Every row gives one point. Before rounding, the points of a table are all equally far from one centre. They may lie mostly on one side of it. Where is the centre, to within rounding?

Points, 7 rows:
[[ 16  -5  13]
 [ 66  32 -20]
 [ 92  19 -51]
 [ 31   5 -59]
 [ 58  29  -4]
 [ 39  13  17]
 [ 58  31 -14]]
Centre: [ 68 -37 -19]

Points (10 x 4):
[[-84  34  22   8]
 [ -5   7 -24 -64]
 [-82  22  39 -24]
 [-86 -50 -27   3]
 [ 43   5  11 -60]
 [-16  33 -53  18]
 [-46  -8 -59  40]
 [-45 -34 -59 -21]
 [  6  41 -33 -26]
 [-55 -58 -15 -54]]
Centre: [-10 -24  22  12]

Points, 15 rows:
[[-29  49  -3  21 -50 -62 -20  12]
 [ -3  79  -7  -5 -48 -48  51  23]
 [-11  65  12  -1  66 -86  41  19]
 [-62  10   3  46  32 -36   4  52]
 [-44  72 -12  13   5 -68  53  21]
 [-57  54 -22   2 -19 -63  55   8]
 [-10  65  25  35  25 -90  20  16]
 [-65  43  47   1  66 -45  39 -13]
 [ -8  38   7  67   0 -71  33 -17]
 [-36   8 -44   2 -29 -44  80   3]
 [-30  73  12  46  -2 -61 -10 -14]
 [-45  66   6   0   5 -53  50  59]
 [  7  37  -6  55  -3 -79  53  -4]
 [-24  60  27  30 -32 -67  45  -9]
 [-18  67  35  62  49 -33  20   3]]
Centre: [  5  14   5 -16  17 -14  13   0]

Points (17 x 11):
[[-11  19 -26  10 -11   4 -87  21  28  14  -3]
 [-18 -22 -45   0 -31   9 -66  -1   4  34 -60]
 [-27 -30 -49  11 -13  17 -80  -5   2  37 -23]
 [-37 -19   4   2  14  -3 -78  12   8   2 -42]
 [-46 -25 -21  15 -20  -2 -49 -12 -29  -4 -26]
 [-27 -20 -23   7 -21  31 -78  33  42  36 -34]
 [-20 -21  -2 -33  18   6 -66  30  21  15 -50]
 [-30  13 -25  13   8   3 -63  40 -19  25 -42]
 [  5 -41 -22  23  20   9 -70   4 -32  41 -14]
 [-33 -29 -61  -5 -14  27 -45 -11   4  42 -28]
 [ 30 -35   2 -13  17  40 -61   7 -31   8 -41]
 [-47   2 -36  -5 -28   9 -57  -7  12  35 -21]
 [-35 -21 -41 -35  11  -3 -28   0 -17  23 -25]
 [-65 -20 -15 -14  -6  19 -45  36   5  26 -25]
 [ -6 -25 -31  -4  23  37 -70  11  -4  14 -64]
 [ 22 -17 -10 -27  38  -3 -62  23  12 -12 -25]
 [-25 -19 -22  -6 -36  28 -95  29  10  19 -13]]
Centre: [  3 -21 -15   6 -11  17 -33  18   6  11 -17]

Points:
[[-14  -8 -37  46 -31  10   2 -14  18  22  53 -47  85 -23]
 [ 30  -7  31   4 -32 -45  54 -43  13  56  81 -12  60 -14]
 [-18  40  38  16 -51  -9  53  24  23  70  53 -18  67  -5]
 [  8 -10 -19  39 -52 -35   4 -30 -17  63  58  -9  61  -6]
 [  5  -6 -24  16 -56 -19   1  -4   1  30  78 -23  69 -93]
 [-14  17 -25  20 -37 -37  54   2  -9  46  36 -50  95 -24]
 [ -5  30 -36 -12 -48  -2  -7 -11 -17 -15  67 -46  92 -17]
 [-17   5 -22  13 -36 -25  52  25   2  79  18 -48  69 -42]
 [  6  25 -12  24  11 -53  20 -30  10  92  73 -15  77 -36]
 [ -3  35   1  30 -35 -39  32 -47 -17  48  75 -37  82 -26]
 [-31  34 -38 -32 -55   4  41  17  -6  38  55 -43  89 -39]
 [-27  23 -24   9 -29 -39  40 -19 -12  71  75 -54  58 -23]
 [-40   0   6   6 -12 -37   7 -13 -31  73  75 -23  72 -67]
 [-37  33  33  44 -11 -29   1  -7  28  76  36 -33  65 -38]
 [ 22  24 -40  52 -13 -56  36 -14 -26  50  22 -27  64 -15]
 [  1   7  15  14 -47 -35  23  11  28  77  91 -19  42 -67]
 [-19  -3  32 -11 -44 -37  48  -5 -17  51  90 -35  66 -41]
 [  6  26  17  60 -16 -50  60 -34   2  51  55  11  64 -55]
 [ 11  43  13  31 -29 -55  54  -3  -6  17  85  -9  90 -15]]
Centre: [  7  24   1 -10   2  -2  18  -2   2  21  37   2  37 -34]
